Each row of a before or after table is a point. The points were changed in one or more steps. Then noise was added and the rows were shuffled. The steps act on columns, c1 being the first. Name the steps. A step turns or swaps two columns, mirrors them in a line or flattens them onto one, adds a multiple of one to another, or multiplies or shifts one. Angles are multiples of 10 degrees, from the lower column toward the higher: turns from -170 to 170, lines from 10 to 170 but not 90. Use the fewest steps. Two steps may share a column if one is a turn and the other turns, adds or multiplies; they go together, in the order done. Otherwise the lowest column goes first.

Before:
35, -20
3, 6
-3, -4
-83, 44
-44, -15
-72, 94
11, -16
6, -36
After, 8 rows:
36, -111
43, 2
-6, -3
65, -74
-2, 25
5, -1
6, 34
-25, 30
Steps: turn c1 and c2 by 160 degrees

Before (11 x 6):
14, 14, -67, -27, -36, 25
5, -61, -51, 4, 8, 51
-5, -41, -14, -59, -7, 53
36, -4, -26, -38, 54, 34
-41, -40, -2, -29, -26, 57
-11, -40, 43, -51, -19, 65
18, 35, 54, -8, -20, 43
-98, -57, -45, -35, 14, 31
-101, -43, -19, -32, 38, -113
52, 0, -38, -5, 83, 21
32, -58, -45, -8, 55, -83
After (11 x 6):
-105, 38, 97, -20, 16, -63
-2, 6, 0, -54, -10, -62
-18, -5, 60, -44, -11, -66
19, -48, 28, -4, -18, -10
12, -20, -84, -19, -39, 26
-41, 3, 60, -20, -27, -51
-104, 93, 130, -14, 42, 44
33, -16, -85, -24, 57, -73
3, 32, -59, 19, 15, -81
47, -13, -116, -2, 81, -72
38, 90, -83, 2, 52, 1
Steps: add -1.5 times c1 to c3; turn c2 and c6 by 150 degrees; add -0.7 times c5 to c6; shift c4 by 10

Before (12 x 11):
10, 0, -11, 21, 25, 11, -62, -54, -94, 33, 37
30, 3, 20, -15, 22, 15, 53, -36, -19, 30, -18
39, -99, 25, 46, -45, -7, 86, 24, 71, -45, 3
-89, 3, -5, 15, -94, -37, 29, 72, -65, -1, 27
23, -24, 51, 19, -47, 22, 59, 6, 103, -10, 37
-63, 35, 32, 102, -48, -6, 53, 70, -18, -56, -1
24, -3, -3, -24, -2, 62, -34, -10, -53, -18, -18
20, -52, 44, 0, -100, -19, 63, -67, 86, -24, -43
96, -38, 52, -17, -78, -45, 53, -18, 49, -37, 13
-1, 6, -21, -12, 29, 3, 29, -50, 13, -45, 28
-38, 20, -19, 50, -13, -45, 9, 63, 30, -7, -12
31, 28, -63, 28, -17, 30, 13, -24, -36, 13, 20
After:
36, 50, -60, 31, -61, 29, 17, -25, -33, 15, 37
19, -46, -5, -22, -100, 62, -34, -11, -55, -21, -47
-61, 27, 29, 96, -45, -12, 42, 60, -19, -57, -25
3, 62, -19, 23, 15, 7, -62, -57, -93, 42, 96
43, -75, 29, 44, -37, -8, 82, 29, 65, -43, 59
19, -106, 45, -4, -68, -11, 61, -76, 84, -21, -90
92, -11, 48, -11, -8, -42, 55, -26, 50, -34, 52
-83, 44, -12, 12, -39, -39, 34, 75, -55, 4, 72
22, 35, 50, 17, -77, 21, 54, 2, 102, -3, 102
31, -18, 23, -15, 4, 23, 58, -44, -17, 39, -44
-6, 46, -27, -10, 24, 0, 24, -47, 13, -45, 73
-31, 1, -18, 40, 53, -39, 4, 56, 30, -3, -41
Steps: multiply c11 by 3; turn c2 and c11 by -30 degrees; add -1.5 times c6 to c5

Before:
-2, -31, 22, 38, -15, 59, 47, -34, -4, -39, 92, -8, -15, -48, 1, -15, -12, -31
-7, 112, -49, -83, 10, 57, -21, 2, 2, -25, 66, -29, -11, 92, -41, -31, 72, -23
4, 3, 70, -14, -41, 37, -83, -23, 44, -28, 31, -33, -34, -9, -99, -20, 58, 25
-6, -49, 38, 31, -24, -20, 45, 34, 22, 11, 31, -17, 6, -43, 60, 101, 22, 6
-12, -12, -43, 17, -8, 31, 62, -13, -29, -33, 9, 60, 31, -23, -85, -17, -8, 108
3, -49, -8, -131, -56, -33, 55, -67, -30, -8, 15, -44, -27, -49, -15, 83, 31, -12
26, -50, -52, 7, -56, 46, 36, 11, -26, 0, 48, 8, 40, 13, -88, 31, -4, 8
21, 40, 14, 36, 62, -60, 37, 6, -38, 117, 82, -43, 30, -34, -69, -6, 5, -14
73, -3, -49, 25, -33, 12, -58, -32, 11, -11, 1, -2, -15, -24, -7, -30, 17, -29
After:
16, -47, 48, 27, -29, 7, 34, 30, 27, 37, 20, -17, 9, -44, 12, 103, -37, 4
-39, -3, 77, -13, -42, 28, -46, -67, 47, -70, 10, -39, -44, -6, -10, -20, -14, 29
28, 36, 7, 31, 59, 43, 2, 48, -44, 12, 51, -44, 27, -45, -125, -10, -20, -21
16, -8, -36, 13, -11, -20, 47, -25, -29, -72, 49, 67, 33, -17, -10, -18, 18, 110
34, -51, -65, 4, -66, -37, -4, -28, -15, -47, 60, 8, 40, 14, -34, 26, -4, 4
32, -51, -2, -134, -58, 70, 21, -18, -28, -5, -17, -39, -17, -52, 13, 86, 43, -16
-15, 96, -46, -80, 8, 6, 2, -86, -1, -43, 40, -35, -13, 86, 8, -32, -58, -32
31, 2, -56, 24, -23, 26, -69, -31, 5, -10, 6, -6, -19, -24, 5, -28, 21, -27
20, -31, 23, 44, -12, -34, 30, -56, -5, -20, 88, -16, -13, -49, 38, -16, 40, -29
Steps: multiply c7 by 0.7; turn c1 and c7 by -40 degrees; turn c8 and c17 by -130 degrees; turn c6 and c8 by -130 degrees; multiply c15 by 0.7; turn c10 and c15 by -60 degrees; add 0.7 times c12 to c11
